Each row is a point. The points of each table are mixes of a few directions, plus a little noise. Count the directions of each table, and those that both share. Where both have some left over, give the other angles between the two spaces (their principal angles), to ten degrees, smallest first.

First, 6 rows:
[[-19  33]
 [ 14 -23]
 [ 18 -29]
 [-26  46]
 [  1  -3]
 [ 14 -24]]
Second (6 x 2):
[[-39 -14]
 [ -5  -2]
 [ 18   6]
 [ 60  22]
 [-16  -5]
 [-19  -8]]
Directions: first 1, second 1, shared 0; angles 80

First:
[[ -5  -5   7  -3]
 [ 18  18 -24   9]
 [  1   1  -1   1]
 [-16 -16  22  -8]
 [ 19  18 -25  10]
 [-46 -44  60 -23]
 [ 29  29 -39  15]]
Second, 7 rows:
[[-19  -3  -3 -22]
 [-40  -7  -7 -45]
 [-32  -5  -6 -35]
 [ 54   9   9  60]
 [ 15   3   3  17]
 [ -3  -1   0  -3]
 [ 25   4   4  28]]
Directions: first 1, second 1, shared 0; angles 60

First:
[[ 54  -5  25 -54 -44  10  20   9]
 [-33  14 -17  17   5 -20 -22  -7]
 [ -9  -7  -7  24  28  15  11  -3]
 [-21  -9  -9  37  39  11   3  -3]
 [-34  11  -1   9 -12 -48 -55   4]
 [ -8 -15   5  27  30   7  -2   5]
 [ 35  -7  17 -30 -20  12  17   6]
 [ 38   2   7 -39 -29  19  31  -1]
 [-23  14 -19   9   1  -7  -5 -10]]
Second (8 x 8):
[[ 48  12 -12 -13 -14  19  45 -43]
 [-60 -14  15  17  17 -23 -56  52]
 [-33  -7   8   9   9 -13 -31  29]
 [-20  -5   5   6   6  -8 -18  18]
 [  6   1  -2  -1  -2   2   7  -6]
 [ 28   7  -7  -8  -8  12  27 -26]
 [-15  -4   4   4   4  -6 -15  13]
 [ 44  11 -10 -13 -13  18  41 -39]]
Directions: first 3, second 1, shared 0; angles 30

First (9 x 11):
[[ -3   6   8  -4   4  -5   1   7  -1  -6  -2]
 [ -1 -15  -4  11 -14  -7  -6  -5   0   4  -2]
 [  6   8  -7  -8   8  14   4  -5   2   6   4]
 [  5  11   1 -12   9   6   2   1   3   3   3]
 [ -7   2  17  -4  -3 -22  -5  13   1  -8  -4]
 [ -8 -10 -34  40  13  60  29 -24 -23 -11   0]
 [  7  -7   4  -9 -13 -20 -15   1  11  13   1]
 [  2  -1   5  -6  -6 -13  -8   3   5   4   0]
 [ -2   6  11  -8   2 -12  -2   9   2  -4  -1]]
Second:
[[  2  10 -13  14   4   9  13  -4  -8  15 -11]
 [ -2  -7   8  -8  -2  -5  -8   2   5  -9   7]
 [ -1  -4   5  -5  -1  -3  -5   2   3  -5   4]
 [  1   2  -3   3   1   2   3   0  -1   3  -3]
 [  2  10 -12  12   4   8  12  -3  -7  13 -10]
 [  5  20 -25  25   8  17  25  -7 -16  27 -21]
 [ -3 -12  15 -15  -5 -10 -15   4   9 -16  12]
 [ -5 -20  25 -25  -8 -17 -25   7  16 -27  21]]
Directions: first 3, second 1, shared 0; angles 50

First (9 x 14):
[[ -2 -19  -4 -51  19   1  -2   6  26  12   3   0  18 -12]
 [ -4  -3  -1 -12 -11   2  -7   7   8  -2   1  -1  -5   0]
 [  5   2   2  11  10   0   4  -8  -3   5   2   3  -1   2]
 [-11 -17  -6 -59 -23   6 -23  23  40   4   7  -3 -10  -6]
 [ 18   3   6  26  55  -2  23 -32  -9  22   4  12  15   1]
 [  2  -1   0  -7  -7   5 -10   1  17   9   8   4 -17   4]
 [ -6  13   0  40  -3 -13  22   1 -54 -33 -22 -12  28  -3]
 [  9   4   4  15  12   4   0 -13   6  15   8   8 -12   6]
 [-12  17   0  37 -51  -4  -7  15 -31 -33 -11 -11 -16   8]]
Second:
[[-13 -25  55 -38  -8  43  35 -11 -40  -8  -7  31 -16  43]
 [  2   4  -8   6   1  -6  -5   1   6   1   1  -5   2  -6]
 [ 15  26 -60  41   9 -47 -38  12  43   8   8 -34  19 -46]
 [ -4  -7  16 -11  -2  13  11  -3 -11  -2  -2   9  -5  13]
 [  0  -1   2  -1   0   1   1   0  -1   0   0   1   0   1]
 [  4   7 -18  12   2 -14 -11   4  13   2   3  -9   6 -14]
 [  2   4  -8   6   1  -6  -5   2   6   1   1  -5   3  -6]
 [  8  14 -35  23   5 -27 -22   7  24   5   4 -19  11 -26]
 [ -8 -16  36 -25  -6  28  23  -7 -26  -5  -5  20 -11  28]
 [ -5 -10  23 -16  -3  18  15  -5 -16  -3  -3  13  -7  17]
 [  1   2  -4   3   1  -4  -2   1   3   1   1  -2   1  -3]]
Directions: first 3, second 1, shared 0; angles 90

First (10 x 20):
[[-11  -2  -6   3   2   7   0   9 -10  14   9   0   4  -2   1 -12   6 -12
    8  -5]
 [  6  -6   1  12   2   3   8   1  -6  10   8   1   3  -7   4 -20  19  -8
    5  -6]
 [ 60 -15  23  27  -1 -16  25 -29  17 -18  -9   3  -3 -15   9 -19  38  17
  -14   1]
 [ 31 -13  11  25   2  -3  20 -12   0   4   5   2   3 -13   8 -31  37  -2
   -1  -6]
 [-12  13  -3 -24  -3  -5 -16  -1  12 -20 -16  -1  -7  13  -9  39 -38  15
   -9  10]
 [  1   8   2 -16  -3  -8  -9  -8  15 -21 -16  -1  -7   9  -5  31 -26  18
  -12  10]
 [ 18   3   9  -7  -3 -12  -2 -15  18 -24 -16   0  -7   4  -3  23 -13  21
  -14   9]
 [-57  12 -23 -22   2  17 -22  29 -20  23  11  -2   4  11  -7  10 -30 -21
   16  -3]
 [-28   8 -11 -14   0   7 -13  13  -7   7   3  -1   1   7  -4  12 -20  -7
    6   0]
 [ -8  -8  -5  15   4  11   8  11 -18  26  18   1   8  -8   6 -33  25 -22
   15 -11]]
Second (8 x 20):
[[ 43  -9  18   0   0 -15   3 -28  15 -14 -14  12  -2  -5   4  -4  21  19
  -14  13]
 [ 24  -8  11 -20   4  -7 -15 -21   1  11  -8  25   4  -2   4 -15  23   6
   -5  18]
 [  7  -6   1  46  -2   4  36  11  -1  -6  15 -23  -1 -12   5 -18  16  -9
    6 -24]
 [-36  14 -15   2  -4   7   1  23   0 -11   3 -21  -5   9  -7  29 -39  -3
    4 -11]
 [  3  -7   1 -23   6   3 -20  -8 -12  28   1  25   8  -1   3 -23  21  -8
    5  14]
 [-42  14 -17  11  -4  11   7  30  -5  -8  10 -27  -4   7  -7  23 -37 -10
    9 -19]
 [ 11  -6   3  21   0   0  16   0  -1   1   7  -6   1  -8   4 -15  16  -4
    2  -9]
 [-10   8  -2 -37   0  -3 -28  -6   3   0 -13  14  -1  12  -6  22 -21   9
   -6  18]]
Directions: first 2, second 3, shared 2

First (9 x 32):
[[ 10  14  -1   9   7 -21 -13 -11  25  15 -15  -4 -38   7   7   6   6  -2
   -4  -8  -3  15  15   0  10 -21  10  18  17  -3  -1 -16]
 [  0  -5   2  -3  -5   8   5   3 -12  -3   7   0   7  -2  -2   1  -4   0
    2   4  -1  -7  -2   1  -7   2  -3  -5  -7  -2  -1   2]
 [ 24   7   7   8  -5  -8  -5 -15   3  19  -2 -11 -60   9   7  25  -6  -5
   -3   2 -16   4  31   8 -10 -42  13  18   6 -19  -7 -29]
 [ -5   9  -7   0   0  -3  -2   4  -6  -5   1  -2  -7  -1   0  12  -8  -2
    2   3  -9   0   3   2  -3 -14  -2  -4 -13  -5   1   8]
 [  5  -5   5   0  -1   2   1  -3   1   4   0   1   1   1   0  -5   3   1
   -2   0   4  -1   1  -1   0   6   1   3   7   1  -1  -7]
 [ -6  -3  -3  -5  -8  13   8   8 -25 -11  12  -1  10  -4  -4  10 -13  -2
    5   9  -9 -12  -2   3 -14  -5  -7 -13 -22  -6   1  13]
 [ -3  -9   3  -3   2   5   3   1   2  -1   0   5  23  -2  -2 -15   8   3
   -1  -2  11  -1 -10  -4   5  23  -2  -2   7   9   1   2]
 [-14  -1  -7  -4   3   4   2  10  -3 -12   1   5  30  -6  -4  -9   1   2
    2  -1   5  -1 -15  -4   6  17  -8 -11  -8   8   4  19]
 [ -9  -6  -1  -2   7   0  -1   3  13  -4  -6   9  35  -3  -2 -24  13   5
   -2  -7  17   4 -19  -8  14  34  -4  -2  12  18   4   8]]
Second, 8 rows:
[[ -4   0  -1  -1   0   8   0   3  -5   0   3   2   6   0  -2   0  -3  -2
    4   2  -2   0  -7   3   0   3  -2  -2  -6   1  -1   1]
 [-31  29 -26   3  15 -16 -14  16  14 -16 -14   3  14  -4  -1   2  -4  -3
    6  -7  -5  17 -19  -4  22  -5  -7 -10 -18  11   6  35]
 [-15  11 -10   0   2   7  -4  11  -8  -6   2   3   7  -3  -3   7 -10  -5
    8   4  -9   4 -12   5   2  -6  -5  -9 -20   0   0  15]
 [  3 -13   9  -2  -3  21   3   1  -8   8   8   7  14   2  -2 -10   1  -1
    5   3   5  -1 -12   5  -2  18   0   1   2   4  -5 -11]
 [ 20  -5   9   0  -7 -17   7 -14   3   3   0 -11 -28   1   4   7   5   5
  -12  -2   0 -10  30  -5 -12 -17   6   8  14 -12   2 -12]
 [  4 -14   9  -3  -6  24   4   1 -15   7  11   5   9   2  -3  -3  -4  -3
    6   7   1  -5  -9   7  -8  12   0  -1  -3  -1  -6 -13]
 [ 24  -5  10   2   2 -38   3 -21  30   5 -15 -11 -25   2   8 -10  24  13
  -21 -13  15  -3  33 -15   3  -3   9  17  40  -1   8 -14]
 [ -3  -2   1  -1  -3  12   1   4 -12   1   7   1   3   0  -2   3  -6  -3
    5   5  -5  -2  -5   5  -5   0  -1  -4 -10  -2  -2  -1]]
Directions: first 3, second 3, shared 2; angles 40

First (9 x 32):
[[ -4  24  25   0   9 -15  11  -3  12 -13  -7 -20  33   0  -8 -25   3 -30
  -31   8 -32  -5 -16  19  46   9  13   9  -8  42  -6  33]
 [ -3   5  -4  -8  -6  -4  15  27  -1   4  21   8   3 -25  12   4 -10  13
    5   0  12   0   1   1  -3 -11  -4 -10  -7 -15  -3 -18]
 [-13 -47  12  12  14   6 -50 -41  13  14 -38  -4 -11  60 -25  21  16 -18
    4 -10  19   5 -18 -45 -26  22 -30  20  33   2  22  21]
 [ 18   1 -13  -5   3  26   3  13 -16   7  14  25 -13  17  29  18   8  30
   24   6 -10  27  34  -6 -32 -39  -4   7  -3 -23  10 -21]
 [ 14  -4 -18   6  -3  15  -7 -19 -13  -3  -9   3 -23  10   0   2   6  11
   13  -1  -4   2  19   5 -16   0  10  -1   1  -8  -1  -8]
 [  2  10 -12  -5 -10  -2  17  19  -6  -1  18   6  -5 -29   9  -1 -10  14
    6   0   9  -5   6  11  -2  -7   6 -14 -10 -14  -8 -19]
 [  0  20   6   0  -2 -11  14   0   3 -11  -1 -13  13 -17  -6 -20  -4 -13
  -17   4 -15 -10  -7  22  30  10  17  -4 -10  21 -11  12]
 [-18 -34   7   7   3  -7 -31 -23  13  10 -22  -7  -7  22 -24  11   2 -15
   -1 -11  28  -9 -24 -30 -12  28 -21   4  22  -2  10  11]
 [  4  25  -4  -7  -8  -7  29  27  -4  -6  23   2   9 -37  13 -12 -11   8
   -4   5  -6  -5   6  23  16 -11  13 -12 -17  -1 -12 -12]]
Second (10 x 32):
[[  4   4  20   2  12 -12 -25 -16   8 -11 -17  -3  15  33  -4   0   9 -13
  -13   5 -31   4  -9  -4  22   7   3  22   1  13  15  22]
 [ -3   0 -18  -5 -11  14  32  25  -8  12  24   5 -10 -36   9   0  -9  14
   13  -3  28   0  12   5 -21 -15  -5 -22  -3 -12 -16 -24]
 [  7  -3  11   1   6 -15 -36 -12   5 -10 -13   9   2  31   2  13   5   4
   -1   2 -21   3  -6 -13   9   6   0  19   1 -13  21   4]
 [  7  -3   1  13   2 -12 -33 -48   2 -18 -37 -16 -10  26 -26 -11   7 -18
  -12  -2 -20 -16 -11   8  21  37  19  10   4  16   3  23]
 [ 13  19  17   7  11 -12 -21 -33   3 -23 -28 -14  13  31 -11 -16  12 -20
  -21   9 -50  -2  -4  17  39  16  24  22  -6  30   6  32]
 [  0   5 -14  -9  -8  12  31  36  -8  12  31  13  -3 -33  21   6  -9  21
   14   0  20   7  15   3 -20 -27  -7 -17  -7 -19  -9 -27]
 [-15 -11  -7  -4  -5  14  31  24   0  20  19  -1   0 -27   1   0  -6   0
    6  -5  36   2   0  -6 -22 -12 -18 -18   6   1 -13 -11]
 [ 13   0  -3   9  -1 -15 -40 -38  -1 -21 -28  -3 -14  25 -14   1   5   0
   -3   0 -24 -12  -3   5  16  28  20  13  -1  -6  10   7]
 [ -2   7  -7  -9  -4  13  35  37  -6  12  31  10   5 -29  20   2  -7  14
    9   1  15  10  13   3 -14 -29  -8 -14  -6  -9  -9 -19]
 [-21 -19  -1  -5  -2  14  26  26   5  26  19   0   3 -22   0   6  -6  -3
    7  -7  45   4  -6 -17 -28 -12 -28 -16  12  -1  -9  -9]]
Directions: first 4, second 4, shared 3; angles 60

First:
[[-13  25  12  22  -2  -6 -11  -8   1  -2  14  -7  -5   0   9   5  -6 -25
  -10  -7 -10   9  11 -10   3  -5   9   0   4   0  -6   2]
 [ -5   9   9   1   9  19  -2   5   3  16  -5  -7  17  -7  10 -10 -11 -17
    1  -5   2   0  -1   6   4   4   3  14  11   7  -5   5]
 [  5  26  -1  29 -12 -37  -3 -26  -5 -23  19  11 -21  15  17  26  14 -23
  -13  -3 -17  12   1  -7  -3 -32  -7 -26  -7 -15  -1  -5]
 [ 24   0 -15   6 -10 -30  11 -20  -7 -19   1  21 -15  16  11  23  21   2
   -3   4  -8   3 -15   8  -5 -30 -21 -27 -13 -16   4  -6]
 [-10 -34 -10 -24  -5  -3   0  18   2 -10   0  -5 -16  -4 -42  -6   4  53
    7  12  13  -9   9 -16  -6  30  10   0 -13   4  10  -6]
 [ 22  13  -9  15  -7 -26   9 -24  -5 -15   3  19  -9  15  22  21  17 -16
   -5   0 -13   7 -14  10  -3 -35 -20 -24  -7 -16   1  -3]
 [-16  13  18   2  13  33  -9  12   5  25  -4 -15  22 -13   9 -18 -21 -24
    1  -9   3   0   7   3   6  14  12  25  17  13  -8   9]
 [-31  21  18  17   0   5 -18   7   5   4  16 -20  -4  -9  -6  -5 -16 -17
   -7  -7  -4   6  23 -20   4  16  24  12   8  10  -6   3]
 [ 10   0   1  -6   8  17   6   0   0  15 -12   4  18  -2  15  -7  -3 -13
    4  -3   3  -2 -11  16   3  -5  -9   8   8   3  -3   4]
 [ 14 -21 -11 -19   2   6  10   5  -1   3 -13   8   5   0  -6  -4   5  20
    8   6   8  -7 -12  10  -3   2 -10  -1  -3  -1   5  -1]
 [ -4 -49 -11 -45   4  23   6  31   3   9 -19  -7   4 -12 -42 -24  -4  60
   17  12  24 -18   1  -1  -3  41   6  17  -6  12  11  -3]]
Second, 8 rows:
[[ -2   5   4   5  -5  -2  10  -9   5  -8  -8   2  -7  -7 -13   0   6   2
   -8   1  -3   5   8  -5   3   4   1   2  12   4  -3  -2]
 [  4  -1   1   7  -5  -7  14 -19   7 -11  -9  14 -11   5 -12   1  20   3
  -19   4   2   7   0  -7  -2 -13   3 -11   5   3  -3   0]
 [ 11   0 -18  -2  12  12 -13   8 -12  29  -3   1  25  18  36  -6  -8 -19
    3  -5   6  -8 -29  27  -8 -18  -4   2 -19  -9   1   3]
 [-10  13  -7 -13  14  26 -30  46 -18  37  13 -38  33 -16  33  -7 -53 -15
   44 -14  -7 -16  -4  26   5  33  -8  38  -5  -6   4   0]
 [  7 -17  -5 -12  11  -3 -22  17  -9  10  21   0  10  20  24   4  -8   0
   18   0   9 -10 -17   4  -6 -12  -1 -13 -33 -10   8   6]
 [-10  10  13   8 -13  -5  20 -13  12 -22 -10  -1 -19 -22 -34   1   8  12
  -11   3  -8  10  27 -18   8  19   3   7  30  11  -5  -5]
 [ 12 -15  -1   3  -3 -16   9 -22   6 -15   0  26 -13  22  -4   5  30   6
  -21   8   9   5 -11 -10  -8 -32   4 -31 -14  -2   1   3]
 [-11   6  13   4 -11  -5  14  -7  10 -19  -4  -4 -17 -20 -29   2   3  12
   -4   3  -7   7  25 -17   8  20   2   6  23   9  -3  -4]]
Directions: first 3, second 3, shared 0; angles 30, 40, 80

First, 11 rows:
[[ -6  31   9   3 -13  -5   1   9 -23  -3   5   8  -2 -14  23   2   6   3
   16  11  12  -5  -3  16 -14 -14  16  10  -2  -2  -2  -3]
 [-12 -17  -8  -7 -60  -4   6  35  11 -32 -44  18  25 -36 -12  36  -8   9
   20 -13 -34 -41  12  -8  24   2  19  24  11   8 -27 -13]
 [ -1   9 -25  -2  39 -11   9 -22  24   0  -4 -11   9  27 -39  18   9 -15
    7  -5   0  23  -4  -5  11  47  -6 -25  -1  14 -26  21]
 [  3  15 -30  -3  30 -12  15 -20  13  -4  -7 -10  13  16 -32  25   8 -10
   22   0  -3  20  -1  -4  11  47   6 -22  -5  11 -32  14]
 [-15 -19   7   6  22 -10 -17  18  20  11  -3   9  -6  27 -16  -8   1  -6
  -38  10  17  -2  -4   3  -3   2 -15   0  10   4  -1  14]
 [ 13  -9  19 -18   2  22  -4 -23 -22  -3  19 -14   6  -2  17 -18  10 -16
   18 -13 -16  -5   4  -3  10 -16   5  17 -10  -8  20 -17]
 [ -5 -10  -6   9  -5  -4  -2   4  28   2 -11   3  -6   8 -20   2 -10   8
  -25 -15   1   3  -3  -7   3   7 -24 -17  15   6   3  13]
 [  6  43   4  16  36 -11   2  -9 -28  27  34  -2 -29   8  36 -24   1  11
   -7  37  47  32 -11  21 -42 -15   6 -18 -15 -11  13   5]
 [ 17 -38 -11  10 -35  12   5   5  17   2 -15  -2 -12 -24   1  -7 -32  29
  -20 -13 -22  -4   7 -22   6 -18 -14 -11   6  -9  20 -16]
 [  8 -57  17   4  -5  13 -15  24 -11  20   5   4 -15  -7  31 -35 -19  14
  -33  24   0 -16   9  -7  -7 -47   5  23 -10 -22  29 -28]
 [ -7  54  25 -19  -8   9  -1 -23 -27 -22  18  -4  14  -1   8   7  31 -29
   39 -26  -1  -6  -8  16   3   2   5  14   2   8   1   9]]
Second:
[[ 16 -16 -40   6  40  -8  17 -20  16  12  -4 -15  -1  15 -22   9 -10   6
    3  16  -3  27   5 -14   5  36   7 -27 -16   0 -19   2]
 [-15  -2  11  19 -29  -7 -10  33  15   6 -11  21 -18  -8   5  -6 -16  21
  -39   0  16 -10  -6   5 -16 -24 -21  -4  20   0  15   8]
 [ -3  14 -18  -3 -42  -5  17   6  10 -27 -29   7  17 -28 -16  36  -4   8
   28 -23 -25 -13   4  -5  16  19   9  -1   9  11 -25   0]
 [ 18  -8 -23 -12  48   2  12 -35  -7   6  12 -25  12  17 -11   1   9 -14
   26  12  -9  23   5  -9  13  33  18 -10 -25  -2 -16  -6]
 [ 11 -19 -45  20  26 -16  16  -3  32  15 -17  -6 -11   9 -26  11 -26  24
  -18  18   4  27   4 -15  -1  33  -5 -39  -5   1 -19   9]
 [ -1   9  48 -27  19  21 -20 -19 -44   0  39  -9   8  15  32 -32  35 -39
   19  -2   4 -10  -3  16  -2 -30  11  39 -13  -7  24 -13]
 [ -5  -4  39  -4  22  10 -24   0 -22  17  32   1 -13  20  27 -39  13 -15
  -22  10  24  -2  -6  14 -16 -35  -8  19  -3 -10  32  -2]
 [-14  19  19  -4 -50   4  -3  18  -5 -22 -11  15   8 -24   8  12   4   1
   10 -22 -10 -27  -2   6   3 -17  -2  18  15   5   3  -1]
 [-11   7   8   6 -33  -3  -3  20   5  -9 -12  14  -2 -15   2   7  -5  10
   -6 -11   1 -14  -1   3  -3 -12  -7   5  15   3   4   3]]
Directions: first 6, second 3, shared 3

First:
[[ -5   5  11  -9  -6  -1   1  16  -2   4   0  -4  -2 -10  -3  -1  -4  -3
    3 -13   9   4  -4  -4 -25   9   1  -7   1   0  -7   2]
 [  3  -3  -6   5   3   1   0  -9   1  -2   0   2   1   5   1   1   2   2
   -1   7  -5  -2   2   2  14  -5  -1   4   0   0   4  -1]
 [  5  -5 -10   9   6   1  -1 -15   2  -4   0   4   2   9   2   1   3   3
   -3  12  -8  -3   4   3  24  -8  -1   7  -1   0   6  -2]
 [  8  -9 -18  17  11   2  -1 -27   4  -7   0   7   3  17   4   2   6   5
   -5  22 -15  -6   7   6  43 -15  -2  13  -1   0  11  -3]
 [ -1   1   2  -2  -1   0   0   3   0   1   0  -1   0  -2   0   0  -1   0
    1  -2   2   1  -1  -1  -5   2   0  -1   0   0  -1   0]
 [ -8   8  18 -16 -11  -2   1  27  -3   7   0  -7  -3 -17  -4  -2  -6  -5
    4 -22  14   6  -7  -6 -43  15   2 -13   1   0 -11   3]
 [  5  -6 -12  11   7   1  -1 -17   2  -5   0   5   2  11   3   1   4   4
   -3  14  -9  -4   5   4  28 -10  -2   8  -1   0   7  -2]
 [  6  -6 -13  12   8   1  -1 -20   3  -5   0   5   2  12   3   2   4   4
   -3  16 -11  -4   5   4  32 -11  -2   9  -1   0   8  -2]
 [ -2   2   3  -3  -2   0   0   5  -1   1   0  -1  -1  -3  -1   0  -1  -1
    1  -4   3   1  -1  -1  -8   3   0  -2   0   0  -2   1]
 [-12  12  25 -23 -15  -2   1  38  -5  10   0 -10  -4 -23  -6  -3  -8  -8
    6 -31  20   8 -10  -8 -60  21   3 -18   2   0 -16   4]]
Second, 8 rows:
[[ -1  -8  -3  -4  -6  -3   2  -4  -1  10  -4 -11  -2  10  -6   7  -2 -17
    1   0   5  10   3   4   7  -1   5  -9  -1   2 -15   3]
 [  0  -1  14 -14  -3  -5 -23   0  -3  -4 -19   6  14  -5  -1  22  -5  -8
   -6  10  -6  -4  -1   8   7 -10   3  13  20 -14   3  -9]
 [  4  -4  -3   6   7   4   0   5  12 -12  -1  11   4  -3   5 -17   8  18
   -1   8  -5   0  -3   5  15 -19  -4  11   1  -5  24   9]
 [ -4   3  10  -7  -4   1   3  22   4   1   1  -1  -2 -12  -1 -12   0   5
    3 -13   9   6  -6  -2 -23   2   0  -6  -1  -1   2   8]
 [ -5  11  18 -13  -5  -3 -10  13  -8   0  -4   1   4 -15  -1  11  -8  -3
    0 -10   3  -6  -5  -5 -30  14   1   0   9  -4  -5  -9]
 [  4 -22 -16   6   1   0   4 -10  14   3  -7  -6   0  20  -3  -8   8  -8
    0  15   0  17   5  14  42 -29   3  -1  -3  -1   3  16]
 [  2  15  -5  13   7   3   6 -12 -11  -4  15   6  -5  -2   6   2  -2  12
    0  -3  -7 -18   2 -13 -12  22  -5   2  -7   8   0 -14]
 [  1   6 -14  15   3   2  18 -13  -8   6  19  -6 -13   8   1  -4  -1   1
    3  -7   1  -5   5 -11  -7  21  -2 -10 -17  15 -12  -5]]
Directions: first 1, second 4, shared 1
